Each row of a before or after table is a point. The points were changed in one or more steps. Then noise was added and the rows were shuffled. The steps act on how far a point lies along the listed directions, d1 being the first. Name the steps. A step turns or swaps two directions, mirrors them in a line or flattens them onto one, adds a multiple of one to another, or multiplies one. Angles are multiples of 10 degrees, from the lower direction toward the higher: turns from -170 to 170, lines from 10 to 170 but not 90. Use the fewest steps. Two steps may share a direction if one is a turn and the other turns, adds or multiplies; they go together, in the order done. Otherwise the lowest direction goes first.
(in the rows, 128 means zero)

Directions:
(1): [166 101]
(2): [155 166]
Before (10 x 2)
[[165  95]
 [107 166]
 [142 147]
 [ 96 132]
 [149 146]
 [167  81]
 [ 85 103]
 [122 195]
 [122  84]
 [ 80 115]]
After (10 x 2)
[[102 134]
 [118  68]
 [154  90]
 [102 188]
 [154 148]
 [104 137]
 [127 173]
 [114  81]
 [175 143]
 [177 127]]
Steps: mirror d1 and d2 in the line at 140 degrees

Directions:
(1): [146 132  91 154 170 178]
(2): [183 174 164 130 120 137]
(3): [170 102  86 112  81 132]
(4): [122 124 139  58 141 164]
(5): [147  68 172 147 134 144]
(6): [ 95 140 139 148  79 177]
Before (9 x 6)
[[111 111 130 120 110 134]
 [ 90  95 159 127 165 149]
 [158 108 152 127 120 230]
 [ 75  86 198  88 133 132]
 [161  80 156 169 116  51]
 [142  69 143 121 161 118]
 [183 109 148 182 145 117]
 [140 184 168 119 132  93]
 [163 108 109 191 144 170]]
After (9 x 6)
[[110 141 167 170  90  62]
 [162 150 153 164 147  89]
 [ 97 123 130  96 158 147]
 [195 134  98 119 149 193]
 [168 134 103 171 179 118]
 [126 116 129 102 128  97]
 [ 77 125 151  75 107 170]
 [129 158 189 119 117 126]
 [114 120 115 128 114 143]]
Steps: turn d1 and d6 by -50 degrees; flatten d2 and d5 onto the line at 10 degrees; turn d3 and d4 by -30 degrees

Directions:
(1): [144  87 123  75 104 137  55 100 147 113 132]
(2): [114 108 161 110 173 104 123 159 185 177 156]
Before (12 x 11)
[[139 101 136  66 140 108  61 126 185 143 163]
 [117 140 138 126 122 131 151 124 114 106 120]
 [134 101 134 101 141 123  68  95 145 131 133]
 [155 128  85 108  51 175  86  60  77  56 104]
 [135  99 152  82  98 134  85 110 183 132 182]
 [113 176 135 203 150 124 237 179 106 137 139]
 [115 136 130 148 152 133 152 147 129 177 119]
 [144 109 117 133 129 143 110 145 132 138 121]
 [149 107  92  89  84 148  76 114 124 104 133]
 [101 139 153 155 169  85 174 169 153 167 137]
 [112 122 148 125 163 114 158 154 143 179 146]
 [118 149 130 135 136 144 137 120 122 124 130]]
After (12 x 11)
[[110 131 141 144 168 124 152 157 148 191 128]
 [144 110 135  91  73 149  87  93 154 105 168]
 [147 112 119  76 116 120  64 109 154 114 146]
 [109 116 156 121 174 107 159 161 156 191 154]
 [156 116  74  99  60 163  78  98  93  78 117]
 [117 145 133 133 140 142 137 123 127 129 134]
 [139 109 119 107 123 134  69  83 119 109 122]
 [143 111 114 135 124 146 108 140 126 130 119]
 [ 93 127 170 144 192  72 173 184 182 191 150]
 [113 138 142 124 127 129 150 128 122 112 123]
 [ 99 158 168 185 195 100 233 206 160 186 166]
 [161 138  66 119  29 189  87  45  46  31  92]]
Steps: add -0.7 times d1 to d2

Directions:
(1): [107 134 106 118  63 162 150 116 167 118 107 213 136  77 150 116 119 138]
(2): [ 61 128 148 115 169  83 147  93 193 131 110 109 109 125 185 152 115 118]
(3): [154 157 147 141 108  88 139 104 106 194 175 156 147 150 167 103  67 108]
(4): [142 115 133 125  96  63 181 198 132  96 120 155 134 161 119 183 127 107]
Before (10 x 18)
[[127 144 151 121 162  91 159 143 147 123 101 124 123 140 156 156 130 127]
 [172 190 147 124  68 159 131  62 130 203 173 198 146  97 169  46  57 123]
 [197 153 119 147  70 147 117 155  64 169 170 176 174 131 133  92 118 140]
 [160 146 153 140  71  95 194 167 125 152 160 189 133 156 153 151  97  88]
 [210 144  96 137  74 145 104 148  84 158 168 151 116 146  86 117 138 145]
 [107 111 136 119 201 153 106  89 133 133 139  50 103 138 127 118 121 136]
 [115 124 119 135 147 166  76 138 125  98 140  70 119 133 111 131 151 146]
 [167 127  96 140 140 191  86 128  75  99 126  78 131 117  84 108 191 143]
 [ 87  97  52 114  48 213 138 187 182  27  63 192 112  65  84 151 196 153]
 [141 153 156 120  62 148 136 128 123 193 186 167 142 109 160  86  83 144]]
After (10 x 18)
[[176 129 120 147 152 123 106 142  64 127 148  61 138 162 107 125 158 118]
 [142 135 151 114  94 182 113 148 122 148 158 116 125 109 116 101 134 166]
 [101 117 147 117 195 120 123  91 143 131 152  58 102 148 146 131 107 127]
 [174 165 131 123 118 208  95  90 115 139 135 119 127  96  94  66 130 146]
 [144 138 137 138  70 146 180 171 142 112 126 188 123 124 125 154 131 106]
 [118 137 131 143 147 125  87 133 122 127 162  73 125 155 137 136 117 129]
 [155 136  64 136  33 207 112 147 115 123 137 208 136  95 105  82 141 141]
 [205 129 105 134 109 122 111 168  83 133 163 114 114 163  72 138 150 140]
 [198 130 118 145 106 146 106 188  60 128 149 124 158 144 103 117 163 148]
 [120 151 141 113 136 106 162 133 163 126  99 148 124 113 163 147 126 132]]
Steps: turn d1 and d2 by -30 degrees; turn d1 and d4 by -30 degrees; multiply d3 by 0
